Each point is reached from the start by the listed moves, each made once or not at all, plus a little noise. Is the number of moves made odd or even? Then give how often each move was made.
In the rows, zero is written as 100.

Moves:
(1): | 127 | 108 | 114 |  71 |
(2): | 108 |  56 | 110 |  36 |
(3): |  65 | 135 |  96 | 116 |
Start: | 112 | 115 | 108 | 126 |
Points:
| 110 | 118 | 108 | 124 | => even (0, 0, 0)
| 117 |  72 | 118 |  59 | => odd (0, 1, 0)
| 113 | 111 | 127 |  50 | => odd (1, 1, 1)

Moves:
(1): | 102 |  97 |  66 |  93 | 110 |  84 | 106 | 110 |
(2): |  96 |  99 |  81 |  94 |  93 | 127 | 115 |  93 |
(3): |  84 | 100 |  95 | 119 |  85 | 107 |  69 |  90 |
(4): |  98 |  60 |  73 | 111 | 131 |  72 | 170 | 115 |
(5): |  82 | 136 |  93 | 120 | 112 | 101 |  97 |  94 |
(6): |  63 | 100 | 106 |  71 | 112 | 103 |  85 |  85 |
(7): | 130 |  73 |  83 |  98 | 132 | 100 | 132 |  94 |
(8): |  81 | 103 | 101 | 109 | 105 | 113 |  93 | 126 |
Start: |  63 |  77 |  94 |  99 |  71 |  85 | 102 | 134 |
Points:
|  26 |  39 |  63 | 138 |  93 |  77 | 133 | 165 | => odd (0, 0, 1, 1, 0, 0, 0, 1)
|  39 |  83 |  44 |  79 | 136 |  75 | 122 | 114 | => even (1, 0, 0, 0, 1, 1, 1, 0)
|  52 |  84 |  53 | 121 | 115 | 125 | 139 | 138 | => even (0, 1, 0, 0, 1, 0, 1, 1)

Moves:
(1): | 120 | 119 |  94 |  81 | 113 |  86 | 120 | 109 |  83 | 116 | 106 | 108 |
(2): | 103 | 101 |  87 | 118 | 105 |  95 |  81 | 103 |  92 | 110 | 116 | 115 |
(3): | 110 |  82 | 106 |  69 |  75 |  91 |  97 |  90 | 121 | 121 | 113 | 135 |
(4): |  62 |  97 |  98 | 106 | 119 |  94 | 107 |  96 | 114 |  91 |  85 | 128 |
(5): |  92 |  96 |  85 |  69 |  94 |  67 |  92 |  62 | 107 | 112 | 111 |  83 |
(6): |  57 | 116 | 110 |  80 | 106 | 101 | 108 |  85 |  82 | 117 | 104 | 112 |
(7): |  82 | 112 | 101 | 103 |  94 |  87 |  76 | 105 | 105 |  90 | 133 |  98 |
(8): |  93 | 101 |  86 | 107 |  92 |  88 | 102 | 136 |  87 | 111 |  72 | 110 |
(9): | 115 | 124 | 117 | 124 |  86 | 112 | 116 | 105 | 112 | 115 | 125 | 107 |
(10): |  97 | 113 |  86 |  81 |  87 | 110 | 139 |  84 |  85 |  83 | 111 | 122 |
(11): | 106 | 116 |  80 |  92 |  95 | 100 | 103 | 104 |  98 |  96 | 104 |  81 |
Start: |  94 | 103 |  91 |  99 |  95 |  97 | 100 | 102 | 109 | 105 |  80 |  98 |
Points:
|  90 | 169 |  38 |  72 |  93 |  59 | 158 |  64 |  99 | 128 | 133 | 144 | => odd (1, 1, 0, 1, 1, 0, 0, 0, 1, 1, 1)
|  27 | 152 |  52 |  72 | 115 |  69 | 156 | 114 |  53 | 134 |  74 | 193 | => even (1, 1, 0, 1, 0, 1, 0, 1, 0, 1, 0)
|  44 | 164 |  31 |  98 |  68 |  49 | 118 |  96 | 109 | 114 | 135 | 142 | => even (0, 1, 0, 1, 1, 0, 1, 1, 1, 1, 1)
|  62 | 188 |  72 |  92 |  78 |  75 | 142 | 127 |  55 | 146 | 148 | 169 | => odd (1, 1, 0, 0, 0, 1, 1, 1, 1, 1, 0)
|  81 | 148 |  48 |  60 | 108 |  88 | 169 |  95 |  90 |  91 |  86 | 138 | => even (1, 0, 0, 1, 0, 0, 0, 0, 0, 1, 1)

Moves:
(1): |  94 | 105 | 104 |  97 |  91 | 104 |  95 | 103 | 105 | 111 | 118 | 104 |  95 |  91 |  99 |
(2): | 103 | 109 |  81 | 102 | 104 | 101 | 107 |  98 |  97 |  93 | 104 |  91 |  84 | 101 |  86 |
(3): | 105 |  98 | 105 | 116 | 110 |  94 |  98 | 111 | 114 | 110 |  89 | 120 | 112 |  98 | 120 |
(4): |  85 |  92 |  96 |  99 |  89 |  85 |  90 | 101 | 114 | 112 |  94 |  92 | 103 |  96 | 104 |
(5): | 126 |  85 |  92 | 112 | 109 | 103 |  95 |  94 | 102 | 108 |  91 | 121 | 109 | 120 |  74 |
(6): |  98 | 112 | 100 | 117 | 117 | 114 |  94 | 100 | 108 | 101 | 105 |  93 |  97 |  98 |  82 |
(7): | 114 |  90 | 101 |  93 |  79 | 100 |  95 |  84 | 106 |  87 | 119 |  93 |  89 |  98 |  95 |
(8): | 102 |  95 |  83 |  93 | 100 |  94 | 114 |  86 |  89 |  97 | 104 |  88 |  93 | 103 | 107 |
(9): | 101 | 103 |  85 |  92 | 129 | 102 | 113 | 115 |  95 |  87 | 102 |  88 |  97 | 101 | 114 |
(10): |  84 |  88 | 108 |  99 |  96 | 111 | 105 | 103 | 103 |  95 | 109 | 109 |  91 | 106 | 111 |
(11): |  86 |  89 | 107 |  95 |  91 | 107 | 104 | 107 | 109 |  95 | 105 | 116 | 118 |  94 | 120 |
(12): | 107 |  78 |  87 |  96 | 109 | 113 |  94 | 112 |  87 |  77 | 101 | 106 | 103 |  89 | 123 |
(13): | 103 |  78 |  89 | 123 |  94 |  82 | 124 | 112 | 120 | 125 | 116 | 100 |  88 |  83 |  80 |
(14): |  93 | 116 | 106 |  87 | 105 |  90 | 100 |  85 | 113 | 113 |  75 |  88 | 100 |  89 | 107 |
Start: | 110 | 101 |  88 |  85 | 112 |  95 | 103 |  96 | 112 | 105 | 105 | 108 | 100 | 109 | 105 |
Points:
|  82 |  55 |  85 |  56 |  83 |  95 |  96 |  87 | 153 | 103 | 118 | 126 | 108 |  73 | 195 | => odd (1, 0, 1, 1, 0, 0, 1, 1, 0, 1, 1, 1, 0, 1)
|  80 | 116 |  91 |  67 |  99 |  73 |  85 |  83 | 143 | 139 |  91 |  92 |  98 |  85 | 116 | => odd (1, 0, 0, 1, 0, 0, 0, 0, 0, 0, 0, 0, 0, 1)
| 135 |  79 |  56 |  77 | 130 |  64 | 108 |  71 | 148 | 120 |  81 | 100 | 103 | 115 | 128 | => odd (0, 0, 1, 1, 1, 0, 1, 1, 1, 0, 0, 0, 0, 1)
|  78 |  53 |  73 |  90 | 106 |  76 | 115 | 109 | 148 | 125 |  98 | 103 |  85 |  71 | 128 | => odd (0, 0, 0, 1, 0, 0, 0, 0, 0, 1, 0, 1, 1, 1)
| 115 |  15 |  78 | 106 |  94 |  81 | 107 | 104 | 181 | 124 | 105 | 153 | 112 |  83 | 142 | => odd (0, 0, 1, 1, 1, 0, 1, 0, 0, 1, 1, 1, 1, 1)
| 116 |  76 |  83 |  74 | 118 | 112 |  91 |  96 | 129 | 108 |  94 | 143 | 124 |  91 | 130 | => odd (1, 0, 0, 0, 1, 0, 0, 0, 0, 0, 1, 1, 0, 1)
| 144 |  87 |  68 | 120 | 144 |  84 | 116 | 101 | 174 | 146 | 121 | 114 |  87 |  86 |  78 | => even (1, 0, 1, 0, 1, 1, 1, 0, 1, 0, 0, 0, 1, 1)
|  80 |  69 |  78 | 108 | 100 | 108 | 137 | 108 | 143 | 127 | 163 | 120 |  83 |  86 | 105 | => even (1, 0, 0, 0, 0, 1, 0, 1, 0, 1, 1, 0, 1, 0)
